Each row of a before or after table is a point. The points were changed in one or more steps. Then noise was added and the rows were shuffled. The steps act on how far a point lies along the listed directions, d1 being the first. Name the steps. A step turns or swaps two directions, mirrors them in a line or flattens them onto one, adds a multiple of one to another, or multiplies one. Angles are multiples of 10 degrees, from the lower direction toward the higher: turns from -170 to 170, lines from 10 to 170 but not 90. Use the fewest steps. Two steps may share a direction if one is a turn and the other turns, adds or multiplies; they go together, in the order done. Otherwise the lowest direction goes first.

Directions:
(1): .37 -.39
(2): .39 .37
Before (9 x 2)
.12 .27

-.91 -.20

.34 .01

.24 -.51

.18 .53

.25 .19

.48 -.07

.51 -.41

-.14 -.33
After (9 x 2)
.12 -.38

.64 .04

-.59 -.72

.48 -.24

-.24 .46

-.05 .31

.03 .27

.39 .27

.24 .26
Steps: turn d1 and d2 by 40 degrees

Directions:
(1): .41 -.54 -.33 .09
(2): .57 .13 .45 -.18
(3): -.19 -.29 .06 -.67
(4): -.22 -.43 .52 .29
Before (13 x 4)
.08 .34 -.61 -.03

-.02 .03 -.44 -.43

.11 .28 -.29 .00

-.13 -.09 -.42 .16

-.94 -.82 .38 .37

-.32 .66 .24 .56

-.44 .70 -.07 .40

-.04 .60 .16 .34

.15 .23 -.41 -.17

.02 .35 .17 .36

-.90 -.60 .38 -.19

-.47 -.76 .21 -.04

-.50 .47 .28 .66
After (13 x 4)
-.02 .11 -.03 -.47

-.08 -.10 -.13 .39

-.52 .28 .02 -.18

-.42 .52 .43 .17

-.59 .02 -.22 .71

-.04 .27 .32 -.05

.05 .02 .04 -.05

-.60 .11 -.07 .77

-.01 .19 .28 -.12

-.13 .19 .08 -.26

-.03 .03 -.05 -.24

-.34 -.13 -.16 .54

-.71 .13 -.06 .42
Steps: swap d1 and d2; flatten d3 and d4 onto the line at 150 degrees

Directions:
(1): -.42 .76 -.19 -.17 .15 .47 .28 -.13
(2): -.03 -.32 .37 .36 -.39 .75 .18 -.18
(3): .07 .00 -.33 -.22 -.75 -.21 .59 .20
(4): -.19 .00 .29 -.75 -.40 .12 -.54 -.04
(5): .41 .23 -.54 .23 -.23 .36 -.53 .36
(6): -.14 -.32 -.63 -.05 -.04 .01 -.13 -.78
Before (10 x 8)
-.13 .54 -.12 -.25 .00 -.12 .13 .03

-.20 -.55 -.22 -.26 -.18 -.32 .07 -.27

-.03 .37 -.15 -.34 -.18 -.03 -.24 .22

-.17 .64 -.32 -.40 -.18 .06 .10 .14

.03 -.54 .15 -.01 -.56 .53 -.36 -.13

-.36 .30 .26 -.56 -.26 .03 -.23 .12

-.63 -.15 .32 -.06 -.14 .13 .72 -.50

-.24 -.34 .12 -.14 -.01 .18 -.06 -.34

.38 -.57 .09 .15 -.24 -.01 -.63 .03

-.28 -.25 -.19 -.06 .03 .13 .06 -.59
After (10 x 8)
.10 -.34 .37 .54 -.04 .83 -.26 .02

.03 .13 .46 .15 -.01 .17 .20 .49

-.12 -.02 .49 -.19 .18 -.07 -.15 .50

-.02 .17 -.25 -.07 .33 -.10 -.46 -.13

.31 -.22 -.03 .46 .01 .20 -.24 .06

-.29 .03 .11 .15 .58 -.01 -.38 -.29

-.07 .30 -.09 -.25 .17 -.27 -.19 -.14

-.11 .32 -.18 -.32 .22 -.05 -.42 -.11

-.06 -.11 .41 .27 .15 .27 .18 .21

-.46 -.10 .94 -.05 -.16 .25 .41 .03
Steps: multiply d1 by 0.4; multiply d2 by 1.3; turn d3 and d4 by 100 degrees; mirror d5 and d6 in the line at 10 degrees
